Each point is reached from the start by the listed moves, each made once or not at all, plus a little noise. Is the number of moves made odd or even? Then give how often each move was made.
(in the rows, 128 means zero)

Moves:
(1): [168 140  84 122 135]
(2): [142 219 103 149 131]
(3): [161 117 147 137 152]
Start: [140 117 154 164 141]
Points:
[181 129 110 158 150] -> odd (1, 0, 0)
[193 220  86 178 151] -> even (1, 1, 0)

Moves:
(1): [154 110 130 128 132 144 108 143]
(2): [141 180 127  99 105 118 132 124]
(3): [110 133 146 134 132 149 129 161]
(4): [150 142 129 169 140 185 114 109]
(5): [120 130 148 105 136 144 168 131]
(6): [114 126 128 106 140 177 118 113]
(7): [134 117 134 114  90 138 128 119]
(8): [119 128  86 128 123 122 154 177]
Start: [123 124 123  80  99 117 131 134]
Points:
[137 166 147   7  46 131 172 127] -> odd (0, 1, 0, 0, 1, 0, 1, 0)
[107 127 105  87  85 245 135 177] -> odd (0, 0, 1, 1, 0, 1, 1, 1)
[163 181 165  73 103 222 140 161] -> odd (1, 1, 1, 1, 1, 0, 0, 0)
[171 104  91 107  73 192 125 172] -> even (1, 0, 0, 1, 0, 0, 1, 1)
[147 165 148  55  85 143 115 176] -> odd (1, 1, 1, 0, 0, 0, 0, 0)

Moves:
(1): [142 111 121 142  87 134 158 131 101 113 141 132 136]
(2): [146 146 108 145 193  80 164 129 107 147 145 129 144]
(3): [101 153 172 138 121 143 103 131 120 118 129 137 152]
(4): [120 147 108 160 133 122 141 126 154 114 123 150 131]
(5): [150  71 157 144 158  96 139 155 145 125 130 136 123]
(6): [121 119 132 156 144 153 134 128 110 180 137 127 102]
(7): [118 139 149 134 120 108 162 152 160 140 141 102 125]
(8): [156 153 122 109 143 132 143 180 106  95 132 147 134]
(9): [153 147 137 129 112 131 133 108 191 118 144 149 124]
(10): [143 119 125 149 111 101 103 141 149 152 160 154  99]
(11): [113  86 125 138 156 122 131 120 108 107 176 106 126]
(12): [101 121 122 114 130 138 140 132 120 140 124 141 153]
Start: [ 69 120 113 152 125 142 124 109 128 134 134 126 119]
Points:
[ 76  63 141 224 210 104 203 195 144 129 202 125  93] -> even (0, 0, 0, 1, 1, 1, 1, 1, 0, 0, 1, 0)
[ 39  75 170 208 166 125 142 113 200  89 195 181 154] -> even (0, 0, 1, 1, 1, 0, 0, 0, 1, 0, 1, 1)
[ 38 107 146 246  86 107 156 142 149 109 238 138 124] -> even (1, 0, 1, 1, 0, 0, 1, 0, 0, 1, 1, 0)
[113 175  96 227 148  46 183 120 249 162 206 168  99] -> odd (0, 1, 0, 1, 0, 0, 1, 0, 1, 1, 0, 0)
[ 62 148 135 202 143 152 189  98 106 183 186 175 160] -> even (1, 1, 1, 0, 0, 1, 0, 0, 1, 0, 0, 1)
[ 88 147  58 208 187 136 233 171  57 155 172 188 151] -> even (1, 1, 0, 1, 0, 1, 0, 1, 0, 0, 0, 1)

Moves:
(1): [125 130 126 124 125 130 110 129 141 109 129 121 129 122 127 114 132 144]
(2): [120 136 117 114 139 121 118 128 123 139 135 122 127 128 138 121 121 134]
(3): [135 153 145 138 132 130 131 133 112 127 140 146 132 126 129 119 142 119]
(4): [136 136 130 133 121 141 114 131 133 139 126 124 123 138 142 124 145 121]
(5): [152 121 120 107 134 149 131 124 125 135 122 122 137 123 124 126 141 127]
(6): [135 124 149 107 112 123 124 131 136 133 131 138 122 123 138 150 128 116]
(7): [134 134 124  99 110 129 143 115 112 131 131 121 110 142 104 114 120 144]
(8): [151 103 122 157 143 143 117 147 102 135 134 134 112 117 126 137 115 142]
(9): [133 148 131 128 136 128 129 113 130 114 111 131 127 129 131 160 135 140]
(10): [131 131 157 126 122 135 111 129 123 135 143 103 133 110 118 135 105 122]
(11): [140 143 115 138 132 117 110 118 125 134 139 133 115 128 127 122 121 112]
(12): [126 126 131 130 130 119 122 115 125 142 104 123 134 119 125 131 120 126]
(13): [126 136 125 121 125 136 132 150 137 121 108 135 142 134 116 122 109 130]
(14): [136 127 140 130 136 129 118 123 128 135 122 124 124 150 129 129 117 131]
(15): [146 120 130 149 111 127 138 117 138 132 129 135 114 129 159 124 114 143]
(16): [129 137 124 122 120 135 126 135 111 109 119 115 123 131 138 124 120 112]
(17): [138 132 125 115 130 107 135 134 141 125 135 116 133 134 127 132 131 134]
(18): [120 120 122 124 118 133 120 126 120 134 125 131 145 133 145 128 124 140]
Start: [131 117 116 133 117 124 129 129 141 137 128 135 155 139 153 136 129 138]
Points:
[181 129 155  65 110 133  66 135 166 164 149  79 160 142 174 144 125 142] -> even (1, 1, 0, 1, 1, 1, 0, 0, 0, 1, 0, 0, 0, 1, 0, 0, 1, 0)
[199 134 115  64 109 137 113 154  91 128 152 116 128 134 154 121 128 158] -> odd (1, 1, 1, 0, 1, 1, 1, 1, 0, 0, 0, 0, 0, 0, 0, 1, 1, 0)
[204 112  99 112  94 182 115 130 103 111  77 126 139 169 173 135  76 212] -> even (1, 0, 0, 0, 1, 0, 1, 1, 1, 0, 0, 0, 1, 1, 1, 1, 0, 1)
[227 149 123  89 110 138 105 122  74 141 129 138 128 166 164 169 116 147] -> odd (0, 0, 1, 0, 1, 1, 1, 1, 1, 0, 1, 0, 0, 1, 0, 1, 1, 1)
[206 127 139 178  88 150  76 139  92 162 141 162 113 161 234 142 103 123] -> odd (0, 0, 1, 1, 0, 1, 0, 1, 0, 0, 1, 0, 0, 1, 1, 1, 0, 1)
[249 127 168 151 107 137  55 126 132 183 147 117 128 122 190 143 105 138] -> even (1, 0, 1, 1, 1, 1, 0, 1, 0, 1, 1, 1, 0, 1, 1, 0, 1, 0)
[201 152 134  48  90 139 124 113 132 134 102 104 132 185 163 171 142 139] -> even (0, 0, 0, 1, 1, 1, 1, 0, 1, 0, 0, 0, 0, 1, 0, 1, 1, 0)

Moves:
(1): [133 115 116 138 121 134 139 154 119 149 160 119 137 109 155 118 128 141
 136 128 139 133 125 140 142]
(2): [141 138 123 132 141 160 104 130 164 118 154 131 118 125 126 108 134 122
 140 133 130 122 134 130 129]
(3): [101 120 130 149 123 136 129 128 145 120 147 130 128 135 133 133 124 119
 110 140 126 110 134 119 130]
(4): [144 141 116 125 139 107 137 118 116 128 137 118 151 115 132 130 129 125
 130 147 128 149 143 124 131]
(5): [153 135  92 105 138 130 143 161 120 140 129 117 126  93 103 124 136 112
 141  99 140 124 145 119 134]
(6): [137 160 133 123 112 119 116 114 137 126 102 112 142 122 145 151 104 152
 142 122 137  94 136 119 175]
(7): [142 128 148 140 125 134 110 144 135 119 110 134 110 110 124 123 139 106
 150 142 134 132 119 122 139]
(8): [123 122 134 136 114 122  99 152 121 131 137 131 127 135 119 145 129 110
 132 151 124 117 143 127 139]
(9): [ 94  94 118 121 136 119 126 141 118  99  93 149 136 127 130 121 126 123
 134 134 120 121 138 126 141]
(10): [139 147 140 154 128 139 141 129 107 130 106  85 123 113 133 145 121 118
 130 126 124 117 127 165 133]
(11): [147 138 116 114 119 108 110 106 119 126 122 124 146 120 121 126  98 129
 146 142 110 128 157  90 145]
(12): [119 104 131 113 110 138 127 122 135 146 112 154 117 136 154 140 144 132
 107 138 130 132 128 139 134]
(13): [118 154 119 119 103 145 118 131  94 107 128 134 118 140 108 109 126 123
 144 140 112 123 150 134  92]
(14): [129 123 133 129 133 133 121 142 142 117 109 114 101 138 126 131 131 150
 150 121 118 138 124 127 136]
(15): [154 136 130 156 144 118 119 108 155 119 147 155 162 126 123 142 142 134
 121 121 129 140 135 118 128]
(16): [113 143 120  97 112 131 117 130 129 138 125 131 137 123 153 149 142 110
 123 108 126 120 129 127 118]
(17): [105 136 139 131 117 144 124 138 133 169 133 143 119 126 135 125 117 155
 135 125 139 137 128 134 146]
(18): [142 114 134 120 111 141 129 140 131 148 113 121 129 135 126 119 118 124
 117 146 137 156 138 118  99]
(19): [138 118 148 120 118 156 126 110 124 104 115 137 124 137 126 148 141 113
 121 135 151 142 143 104 139]
(20): [117 146 136 122 132 139 117 156 143 119 131 142 119 135 144 133 114 118
 123 104 131 115 135 117 121]
(21): [146 104 143 112 127 121 123 134 132 113 134 128 125 119 121 152 147 137
 123 125 122 115 130 145 121]
(22): [143 139 129 126 117 134 110 113 117 136 125 103 120 116 143 130 125 133
 103 129 140 153 137 146 133]
(23): [129 127 137 124 104 118 119 117 125 132 132 118 138 129 122 116 136 119
 124 115 120 120 144 139 120]
(24): [140 135 134 136 121 125 122 126 107 146 105 129 147 127 147 112 124 162
 128 133 120 121 143 108 126]
Start: [154 117 141 136 128 111 155 130 125 136 130 139 131 151 156 121 134 115
 134 139 134 127 129 145 147]
Points:
[177 165 181 156  69 191  54 140  89  54  45 102  96 124 157 148 129  62
 179 200 155  96 203 165 211] -> odd (0, 1, 0, 0, 0, 1, 1, 1, 1, 1, 0, 0, 1, 0, 0, 0, 0, 0, 1, 0, 0, 1, 0, 0)
[207 198 152 129 105 147  32 206 223 137 156 133 122  78 191 204 156 107
 167 117 166 101 207 126 237] -> even (0, 1, 1, 1, 1, 1, 1, 1, 0, 0, 0, 0, 0, 1, 1, 1, 1, 0, 0, 1, 1, 1, 0, 0)
[218 197 103 117  49 140  82 185  54 189 121 126 173  91 221 153 127 102
 134 122 122 114 249 137 158] -> even (1, 0, 0, 0, 1, 0, 0, 1, 0, 1, 1, 1, 1, 0, 1, 1, 0, 0, 0, 1, 0, 1, 0, 1)
[185 113 123  89  56 135 112 175 100 144  45 133 185  81 211 137 104 100
 176 162 165 102 228  32 228] -> odd (1, 0, 1, 0, 1, 1, 1, 0, 1, 0, 1, 0, 0, 0, 0, 1, 0, 1, 1, 0, 0, 0, 0, 1)
[209 148 155 114  83 133 103 180 147 177 107  78 110  95 163 178 156 142
 183 132 139  84 203 203 240] -> odd (0, 1, 0, 1, 1, 1, 0, 1, 0, 1, 0, 1, 0, 1, 0, 0, 1, 0, 0, 0, 1, 0, 1, 0)
[201 142 181 127  35 160  66 229 123 141  75 139 119 124 173 177 187  70
 138 132 106  88 232 151  93] -> odd (0, 0, 1, 0, 1, 0, 1, 1, 0, 1, 0, 1, 1, 1, 1, 1, 0, 1, 0, 1, 1, 0, 1, 1)
[171 104 102 169 135 140 110 213 139 181 165 190 180  97 166  90 145 147
 179 139 149 118 195 120 207] -> even (1, 1, 0, 0, 1, 0, 0, 1, 1, 0, 0, 0, 0, 0, 1, 0, 1, 0, 0, 0, 0, 0, 0, 1)
[103  85 142  94  22  91  84 142  96 211  80 180 196 151 221 129 113 114
 113 211 103 130 244  89 171] -> odd (0, 0, 1, 1, 0, 0, 0, 1, 1, 0, 1, 1, 0, 0, 0, 1, 1, 1, 0, 0, 0, 0, 1, 1)
[111  69  89 106  79 157 167 222  98 178 110 152 113 127 176  94 134 139
 160 178 143 165 200 146 152] -> even (1, 0, 1, 1, 1, 0, 0, 0, 1, 0, 0, 1, 1, 1, 0, 0, 1, 1, 0, 0, 0, 0, 0, 0)
[186  99 178 216  80 156 103 189  73  87  73 133 160 139 175 132 149  97
 176 238 128 163 221 117 156] -> odd (1, 0, 1, 1, 0, 0, 1, 1, 1, 1, 0, 0, 1, 1, 1, 0, 0, 1, 1, 0, 0, 0, 0, 1)
[200  44 178 156  47 143  78 119 131 131  55 161 164 132 225 116 145 135
 120 198 143 188 230  73 194] -> odd (1, 0, 1, 0, 0, 0, 1, 0, 1, 0, 1, 1, 0, 1, 1, 0, 0, 1, 1, 0, 0, 1, 1, 1)

Moves:
(1): [122 122 115 133 142 120 142 121 149 122 117 136 116 118 140 131 124 119
 131 130 127 138 118 127]
(2): [139 128 121 102 117 143 112 104 132 139 119 120 144 121 128 128 118 122
 109 139 131 136 127 120]
(3): [105 108 125 111 135 120 139 113 123 125 135 101 116 136 128 127 142 104
 131 120 121 136 123 133]
(4): [135 128 118 136 123 113 129 140 128 112 137 118 143 126 132 111 137 135
 134 144 153 139 117 125]
(5): [119 128 142 138 142 131 139 157 123 141 140 151 107 135 134 120 137 133
 150 137 165 141 124 158]
(6): [175 113 119 110 126 155 105  97 112  96 136 134  97 132 103 135 116 142
 141 149 136 142 153 143]
(7): [121 119 114 118 130 131 129 146 127 141 136 125 135 128 123 132 137 143
 109 114 127 112 113 117]
(8): [118 139 107 118 134 136 145 135 132 127 124 135 150 122 126 141 123 131
 126 119 121 123 141 133]
(9): [133 123 138 137 132 100 150 112 111 131 118 161 144 131 127 122 118 119
 110 132 136 124 146 130]
(10): [125 134 142 128 105 144 115 128 116 131 130 146 129 127 137 133 113 141
 122 125 118 146 140 115]
(11): [143 121 116 133 128 119 132 104 145 115 113 107 126 131 150 153 132 120
 156 153 126 123 113 104]
(12): [134 140 119  98 122 110 128 144 134 138 127 112 134 116 109 129 163 153
 123 120 130 131 133 128]
(13): [123 159 124 133 112 126 129 112 129 111 120 150 144 129 110 144 134 115
 100 138 130 126 123 130]
(14): [131 116 143 122 112 127 132 140 145 114 112 133 129 135 113 139 118 142
 144 143 101 126 142 131]
(15): [128 158 119 113 139 132 129 120 132 118 120 138 137 126 124 116 113 120
 128 117 128 120 126 113]
(16): [141 133 124 129 143 124 118 127 109 140 133 135 128 149 115 127 120 111
  96 139 127 145 126 136]
(17): [134 130 146 108 113 130 143 105 112 125 126 132 136 132 142 129 123 137
 115 107  97 141 117 135]
(18): [122 140 119 131 138 127 134 115 122 132 131 131 137 124 108 120 106 135
 132 139 121 131 128 119]
(19): [115 147 141 124 131 123 123 118 117 128 138 146 150 105 146 128 132 111
  90 134 128 123 138 111]
(20): [144 113 131 139 112 126 144 134 142 132 139 149 126 113 137 132 116 119
 132 131 131 133 130 125]
(21): [131 115 114 136 127 136 107 138  89 158 108 127 123 112 141 120  83 139
 140 136 115 106 121 110]
(22): [122 137 120 115 122 115 129 116 131 133 123 133 138 139 144 130 111 122
 115 133 115 121 136 133]
(23): [143 153 132 118 114 121 113 134 133 117 131 141 160 113 126 171 108 151
 129 107 126 128 119 123]
(24): [133 128 127 131 133 119 115 120 117 132 130 150 145 122 117 129 128 128
 127 123 113 118 124 127]
Start: [125 125 136 120 112 119 127 133 150 132 128 108 118 128 125 139 128 136
 122 145 123 129 124 128]
Points:
[200 208  98  98  73 135  64  99  72  98 138 242 216  69 101 188  16 141
  49 172 114 140 146  82] -> even (0, 0, 0, 1, 0, 1, 0, 1, 0, 1, 0, 0, 1, 0, 1, 1, 0, 0, 1, 1, 1, 0, 1, 1)
[159 158 143 113  92  42 177  39 142 117 103 239 209 119 149 161  61  82
  46 248 103 174 117 120] -> odd (1, 1, 0, 1, 1, 0, 0, 0, 1, 0, 1, 0, 1, 1, 0, 1, 1, 1, 1, 1, 0, 1, 0, 1)
[131 190  98  70  75  58 128  99 178  92 135 160 218  53 143 211 140 128
  70 136 115 138  76  44] -> odd (1, 0, 1, 1, 0, 0, 1, 0, 0, 1, 1, 1, 1, 0, 1, 0, 0, 0, 1, 1, 0, 0, 1, 1)
[126 151 117  47 102  82 120 131 163 134 133 114 183 101 125 197 123 162
  87 199 130 192  94  84] -> even (1, 1, 1, 1, 1, 0, 1, 0, 0, 1, 1, 1, 0, 1, 0, 1, 0, 1, 1, 0, 0, 0, 1, 0)
[135 154 148 128  79 119 107 174 130 130 101 169 143 112 108 191  68 176
 144 168 118 117 112 141] -> odd (0, 0, 0, 0, 1, 0, 0, 0, 0, 0, 0, 0, 1, 1, 0, 0, 0, 0, 0, 0, 1, 0, 1, 0)
[194 157 113   8  94  67  98  35  70 119 108 159 197  86 156 167  70 154
 101 176 120 138 123 100] -> odd (0, 1, 1, 1, 1, 1, 0, 0, 1, 0, 1, 1, 0, 0, 1, 0, 1, 0, 1, 0, 1, 1, 1, 1)
[189 180  65  43  63 124  82 105 109 119  86 151 186 123  68 249  30 216
  92 194  51 126 148  84] -> odd (0, 0, 0, 0, 0, 1, 1, 1, 0, 1, 1, 1, 1, 1, 0, 1, 0, 1, 0, 0, 1, 1, 1, 0)
